Each row is a point. Each copy is the shape, with its points in the same order, stretched, turned, moved and blurred by noise. Is it also mirrored, or only turned?
In the rows, zero is written as 128.

Shape:
[[114 112 126]
 [ 65 114 142]
 [166 123 128]
 [155 179 137]
 [134  80  84]
 [154 143  71]]
Copy 1, 6 rows:
[[126 138 127]
 [ 73 144 137]
 [180 145 139]
 [167 197 152]
 [151 111  84]
 [175 173  80]]
Copy 1 is: only turned
Copy 2 (6 x 3):
[[160 107 107]
 [203 128 111]
 [112  93 121]
 [ 98 146 143]
 [148  73  66]
 [ 98 122  74]]
Copy 2 is: mirrored
Copy 3 (6 x 3):
[[136 116 141]
 [176 117 166]
 [ 86 126 130]
 [ 93 175 148]
 [129  94  91]
 [108 157  82]]
Copy 3 is: mirrored

Shape, 9 rows:
[[119 143 202 129]
 [157 120 148 117]
 [133 130 165 136]
 [ 70 102  69  90]
 [108 141 133 130]
 [152 160 151 112]
 [155 134 193 161]
 [155 150  66  71]
 [146 127 158  94]]
Copy 1, 9 rows:
[[106 105 199 129]
 [138 117 133 109]
 [116 109 157 135]
 [ 63 163  70  94]
 [ 94 150 141 127]
 [143 148 161 113]
 [137  91 177 153]
 [145 195  89  65]
 [128 114 152  94]]
Copy 1 is: only turned
Copy 2, 9 rows:
[[ 52 133 165 127]
 [ 88 125 102 135]
 [ 81 128 136 140]
 [175  92 126  75]
 [118 128 143 123]
 [ 90 156 116 129]
 [ 55 134 138 168]
 [159 157  63 102]
 [ 78 130 110 114]]
Copy 2 is: mirrored
Copy 3, 9 rows:
[[173 138 197 162]
 [176 118 135 126]
 [159 125 157 150]
 [ 59 118 130  75]
 [125 141 149 138]
 [183 154 139 127]
 [189 121 158 183]
 [146 156  82  60]
 [177 127 152 111]]
Copy 3 is: only turned

Shape:
[[157  48 165 115 179  90]
 [168 144 109 127 148 169]
 [ 73 102 148 142 127 112]
 [165 157 148 117 139 183]
 [153 140  83 122 140 180]
 [157 165  97 106 157 139]
 [176 195 110 160 163 174]
 [ 39 118 133 114 156 113]
 [ 97 113 139 130  96 109]
 [121  63 143 151 150 127]
 [ 93  59 172 111 150 124]
 [136 170 109 110 143 138]]
Copy 1, 12 rows:
[[143 119 190 133 128  33]
 [176 120 121 134 105 144]
 [ 80 112 137 116 133  96]
 [182 147 144 127  84 156]
 [190  91 106 132 119 152]
 [188 135 119 120 154 137]
 [176 149 119 172 128 187]
 [ 88  97 151  90 173 115]
 [100 140 112 106 124 100]
 [116  89 149 140 110  74]
 [110  96 184 102 111  66]
 [163 141 114 111 146 144]]
Copy 1 is: only turned
Copy 2:
[[159  94  93  56 151 108]
 [152 159 153 143 129 163]
 [ 65  90 118 123 140 122]
 [139 153 190 127 133 173]
 [127 171 135 165 108 167]
 [140 184 156 148 144 129]
 [174 173 190 186 163 183]
 [ 20 117 103 120 155 120]
 [ 84  92 137 133 115 112]
 [108  85  91 114 131 145]
 [ 67  84 101  70 131 137]
 [123 167 163 148 139 129]]
Copy 2 is: only turned
